Rows are points. The last column is the point's height on a tilted bowl or saddle (a function of degree 2), plus a little noise. Along how many of its main directions does it bend up, bend down or stay straight?

Points (10 x 3):
[[ 81 -28 -54]
 [ 22  23 -27]
 [ -3 -19 -14]
 [-62  -9 -47]
 [ -4  55 -49]
 [-43  12 -36]
 [-16  -3 -18]
 [-30 -27 -23]
 [ 49  -9 -28]
 [ 25 -23 -17]]
Directions: 0 up, 2 down, 0 straight

Points (15 x 4):
[[ 60  24  19 -25]
 [ 21  -7   6 -28]
 [ 48 -64  20 -48]
 [-19  40  23 -39]
 [ -4 -19  33 -31]
 [-43  51 -44 -37]
 [ -4 -12 -27 -26]
 [-39   4 -44 -16]
 [ 53  74   8 -48]
 [-12   8 -40 -29]
 [ -7  25 -45 -38]
 [ -4  37 -27 -38]
 [-67 -21  31  -2]
 [ 33  50  -5 -42]
 [ 35  11 -12 -31]]
Directions: 1 up, 2 down, 0 straight

Points (25 x 5):
[[ 35  32  60 -25  49]
 [ -8   7  30   0  18]
 [ 44   8  23 -85  61]
 [ 20 -10 -26 -35  23]
 [-29  28 -27   3  17]
 [-54  15   8  12  24]
 [-19  -3  -2  54  19]
 [-11  41 -30 -56  33]
 [ -2 -42  41 -10  27]
 [ 48 -22  17 -31  42]
 [ 36 -71 -22  35  46]
 [-43 -32 -66  -5  20]
 [-78  23  24 -22  47]
 [  7  -6 -40 -78  39]
 [-14 -63 -58  12  25]
 [ 57  17  20  23  46]
 [ 47   4 -34  22  35]
 [ 40  -3  23  39  36]
 [  0  28  64  -7  37]
 [-17 -27  -9  -7  11]
 [  7 -32  -5  -8  16]
 [-50  21  17 -26  27]
 [ -5 -30  68  -3  36]
 [  3  -2 -11  31  15]
 [ 11  21  72 -14  42]]
Directions: 4 up, 0 down, 0 straight

Points (26 x 5):
[[  5  18  -3  -5  20]
 [-36 -42  -8  -2 -38]
 [ 43  28  -1  55  -5]
 [ 62  15  68  -5  -1]
 [-20  60  14   0  33]
 [  5 -51   4  -5  -9]
 [-11  12  -6  21  15]
 [ 10  40  11 -22  32]
 [  8 -31  55  41  28]
 [-48  -7 -41  -6  -9]
 [-21 -13  13  48   0]
 [ 56  11  18 -23  11]
 [ 53  -8 -32  36  -7]
 [ 39  31 -32 -29  39]
 [  6  44  27 -90  23]
 [ 13 -49 -28  62  10]
 [-33 -23  -6   4 -19]
 [-10  10  43  49 -27]
 [ 63 -10 -33  -2 -19]
 [-78 -48  12 -19 -95]
 [ 14  29   2 -14  27]
 [-31 -60  55  14  12]
 [-40   2  58  62 -60]
 [ 12 -24 -17 -19 -21]
 [-65   9 -42   5  20]
 [-41   5  13  39 -13]]
Directions: 1 up, 2 down, 1 straight

Points (45 x 7):
[[ -5   8 -85   3  53 -14  17]
 [ 33 -20  47  -8  19   7  10]
 [-10  -8  -4 -25   6 -43 -19]
 [ 21  -5  12  17  30  38  13]
 [ 45 -45 -57  17  33  53  21]
 [-12 -20 -39  14  39   5   1]
 [  0 -53  42  15   2   9  18]
 [ 54  20   8 -13 -21   4   5]
 [  8  -5  34  33 -21 -35   9]
 [  0  39   9  21  14 -30  -2]
 [ 39 -36 -12  15 -17 -16 -23]
 [  6   5 -13 -14   7  16   2]
 [-57 -12 -55  -9 -52  29  -4]
 [-41  69  15  29   0 -33  52]
 [ 11  43   0  -7 -13 -20   1]
 [ 18 -42 -25  74   8  13 -22]
 [-17  41  21 -44  29 -11   9]
 [  1   6  -7  31 -41   6  23]
 [-33  -5  42  55 -30 -32  62]
 [ -3 -25 -58 -27 -52  11  28]
 [ 13 -21   5 -12 -59 -32  28]
 [ -4 -18 -27  45 -91  -8  77]
 [-11  41  27  38  26  33  64]
 [-11  -3  11   8 -21 -41   1]
 [ 34 -45  46 -54  26   2  49]
 [-47 -15  -3  50 -18  10  26]
 [-39 -41   4  72 -14   6  32]
 [ 20  25  -3  -5  13  39  28]
 [ 24  48   1   0  18  44  50]
 [  4  30 -30 -76  52 -23   2]
 [ -2  15  -9   0 -39  21  24]
 [ 13 -12 -19 -14  27  49  28]
 [  9  38  10   5 -19   4  23]
 [-33 -38  34 -75 -29  48  45]
 [  5 -51  13 -30  -6 -24  13]
 [-10   2  26 -22  53  70  82]
 [-19 -61  64 -11  -4  -2  52]
 [ -6 -32 -15  95 -17 -17  16]
 [  2   2  -1 -10  -2 -17 -12]
 [ 49  -6 -55 -15  14 -13 -18]
 [ 49  38  33 -32 -14  48  80]
 [ 27  17  18   5   0 -15 -11]
 [-59 -58  13  34  -1  39  21]
 [  4  31  36  56  17  10  41]
 [-61   9  -1 -33  14   8 -19]]
Directions: 4 up, 1 down, 1 straight

Points (73 x 9):
[[ 40 -36  -2  14 -28  20 -95  36  42]
 [ 60 -17  25 -16  42 -36  12  -1   6]
 [  4 -35  41  22  -3 -34   5  -5  16]
 [-19  21  28  67 -21   3  -2 -34  49]
 [  2 -42  22  49  29 -17  46  81  52]
 [-14 -20 -16   1   5  17  26   0  18]
 [  0   0 -33  43 -38 -65  20  -5  22]
 [-35  24  35  30   1 -20  -7 -73  55]
 [-19  22   1 -23  -8  41  12  46  35]
 [ 40  47  18  42  28 -18  52   4  29]
 [ 11 -41 -34  37  32  -6  20   7  20]
 [ 14  52 -37   7  -5 -44  35  69  22]
 [-16  60  32 -40  19   9 -31 -24  38]
 [-40 -16  45 -21   5  71   2 -50  78]
 [-31   6 -18 -11 -62 -56   6  22   9]
 [ 27  -1  28   7 -37  32  15 -22  45]
 [-22   0  22  33 -47 -15  25 -13  29]
 [-39   2 -68   5  17  -6  14 -18 -10]
 [ 53  14  -3 -55 -61  21  -7 -38  34]
 [-14  40  -5   9 -38  -4 -48  63  28]
 [  9  -3 -22  37  52   3   2 -50  26]
 [  8  50 -16  30 -45   6   7  28  33]
 [-38  -6  -8  16 -23 -66  27  71  18]
 [-19  -1  29  52   0 -19   3  46  30]
 [ 32  19 -17  47   9  47 -39  -3  41]
 [  7  31  -3 -29 -76 -18 -41  26  16]
 [-45  28   6  13   3   2  -3 -38  29]
 [ 53  -1   7  32 -20 -25  -1  82  36]
 [ 18  17 -49  -5  11  33  -3 -48  24]
 [  1  -3  14 -45  38 -42 -47  88  40]
 [-67   8 -52 -71  30  56 -44  35  28]
 [-25  13 -12  53 -28  62  44 -31  69]
 [ 85  39   0  12  13 -19  34  17  18]
 [ 37  -8  -1 -12 -13   3 -72  13  12]
 [-10 -19  23 -33 -31  18 -40 -16  13]
 [ 22 -20  24  -6  -5 -19 -15 -18  11]
 [-20 -18 -14  -7   7 -19  24 -14   4]
 [-31 -54  53 -56  32 -19 -42 -42  25]
 [-45 -54 -12  32 -11 -41   3 -41  19]
 [-23  31  18 -18   0 -56 -13 -29  17]
 [-20   4 -36 -53  15 -62 -41  13 -11]
 [ 36 -46   3 -48 -45 -16   5  30  -8]
 [ 16  51 -31  35  -4 -10  -7 -20  18]
 [ 69  21  30  38  13  11   2  22  34]
 [ 38  16 -23  52  12  -2 -20 -48  32]
 [ 50   0 -34  28 -33  -7 -23 -27  36]
 [ -3  45 -62 -36   4 -15   6 -11  -4]
 [ 17 -26   7  59  55  36  13  11  63]
 [ -7  56  31   7  -9   5 -24  -5  28]
 [ 31   2  -1   7 -21 -22 -31 -36  20]
 [ 35  -7  -6  -3  -2 -55 -31  48   9]
 [-15  23 -11  77   8 -31 -65  37  36]
 [-45 -56   7  29  36 -12  -6 -61  42]
 [-71 -76   4 -16  12  22  41   2  32]
 [ 65  -2 -17  19 -80 -15  16 -58  78]
 [ 24 -15  11 -10  11 -26 -26  56  15]
 [ 63 -28   4 -51   6 -35 -25 -42  -7]
 [ 66  -4 -35   4 -46  48 -69  33  54]
 [-33 -40 -14  -4  -4  11 -83  38  25]
 [-15  78 -50  45  39 -12  36   4   7]
 [-25  11   6  36  12  50 -11   2  43]
 [-51 -28 -55 -31   9  -6  31 -31  -8]
 [  7  53  35  12  20 -18 -26 -34  32]
 [ 23  47  62 -29  23   2 -47 -89  70]
 [ 33  57   7   9  33 -21 -32  37  20]
 [ -5  -3  54   1  -4 -14   8  37  15]
 [ 11  84 -60 -59 -12 -40   6  -4  11]
 [  1 -15  20  -3   8 -69   0 -12   4]
 [  4  27 -65  -5   4  36   5  21  17]
 [ 20   8  42 -11  40  83  27  -2  94]
 [ 17  56 -15 -19   9 -25 -10  25  10]
 [-22  -4 -63  41  -2  17 -56 -11  11]
 [  2 -15 -44 -21  16 -66 -51  63  17]]
Directions: 4 up, 1 down, 3 straight

Points (66 x 9):
[[ -2 -31 -18  -2 -23 -48  -3  24  24]
 [-18  14 -19 -19 -27  10  39  18   3]
 [ 21  -9  -7  18  27  27  24 -13  35]
 [  7   5  11  19   9   5  21 -11  16]
 [ 12 -16  20 -15 -22 -15 -35  18  24]
 [-14   8  59 -13 -11  -3 -15  -5   7]
 [-14 -18  17 -11  38  24  27 -16  12]
 [ 26 -23 -23 -34   9  26 -27  -4  35]
 [ -4  26  17  -3  23  -7 -10 -20   8]
 [-45  20 -13  24 -95 -25 -32 -26  95]
 [  1  -4 -24 -11 -23  -2  -4  32   6]
 [-18 -22 -20   3  24   5  13 -24  18]
 [-30   9  27  -2 -17 -19   6  -4   6]
 [ 26   1 -30 -24 -27 -17 -27  -8  33]
 [ 12   0  -8  12  29  16   7  -2  15]
 [ 14  -7  11   2  -1  18  -3  34  11]
 [-26  23 -28  20  18  23   2 -44  30]
 [-13 -18  -4  35   1  58   5 -20  57]
 [ -3  17  -3  33  22  -9   5  22   8]
 [ 29  22  -7 -60  35 -34   3 -34  51]
 [-26 -15  25 -39 -19 -26  16  -2   7]
 [ 16  11  24   5  -7 -19   0  -3  16]
 [ 25 -29  33 -49  14 -28  28  31  20]
 [ 63   0  21 -11  46  31 -18  18  58]
 [ 35  -6 -47  14  27   4   4  25  26]
 [ -7  -4 -43  -9  -7  24  45 -19  30]
 [ 13  20  -3  -2 -18 -31   2 -27  28]
 [ -1  26 -15  16  -6 -12  47  15  11]
 [-42  19 -39   5 -36  27  31  14  14]
 [ -5 -14  11 -51  -3  -5 -10 -10   7]
 [-49 -16 -12 -28   7  -1 -19 -24  17]
 [-28  -5  -2  -4  13 -13 -26  28   2]
 [-22 -29 -28  -3  28 -17 -48  27  17]
 [-42  15 -10  -2   6 -12 -10 -23   9]
 [-18 -29   6  22   1  -3  10   3  17]
 [  7   3  -9  -3   9  12  53  -2  17]
 [  5   1  20  -7  -9  13  23  -9   6]
 [-19 -39   0 -56 -20  17  34  -5  21]
 [-24 -36  27 -34  -8  26  -9 -11  13]
 [  0 -20   9  15  40 -38  -5  11  12]
 [ 23  -8   0   3  25  33 -21  -5  31]
 [-13   5 -13  15 -16  31 -28 -29  33]
 [  3  14  26   1  14   9  -3  -3   3]
 [-10 -44  -8 -20  53  44 -13 -59  68]
 [  4  16   3   7  21 -11 -19  36   3]
 [-27  -6  12 -10 -27  21 -24 -11  16]
 [-13  17  12  29  24  -6  26 -18  19]
 [-24  13  28 -25 -16  -4 -14   9  -2]
 [ 34 -24 -31 -32  15 -11  11  21  27]
 [ 15 -14  20  -6 -16  13  10   8  13]
 [-31  -3 -41   3  -8  11 -45  -1  23]
 [ 17  -8   8  20 -15  27  -5  20  26]
 [ -1   8  10  -1  25 -21 -11  24   2]
 [ -1 -37   0   5 -26 -18   5  15  24]
 [ -6  13  14  -5  50   0  15  44   8]
 [ 12 -10 -42   3 -46  19   7  14  32]
 [  3 -32  -2 -19  11   9 -24  50  19]
 [-11   8  16 -19 -55  -2 -11   2  17]
 [ 31   5   9 -26  -4 -33  41  11  27]
 [ 16  -5 -20   7  -7  48  -9  14  27]
 [  6  30  25   3   9  41  18  10   4]
 [ 14  -4 -19 -14  23   1 -17 -23  21]
 [-11  21  11  34   3 -24 -25  -2  23]
 [ 38  27 -25  -8  -6   9  40  12  24]
 [ -2  25 -22  39 -62  49 -15   6  44]
 [ 18  -8   4 -28 -21 -59 -23  22  37]]
Directions: 6 up, 0 down, 2 straight
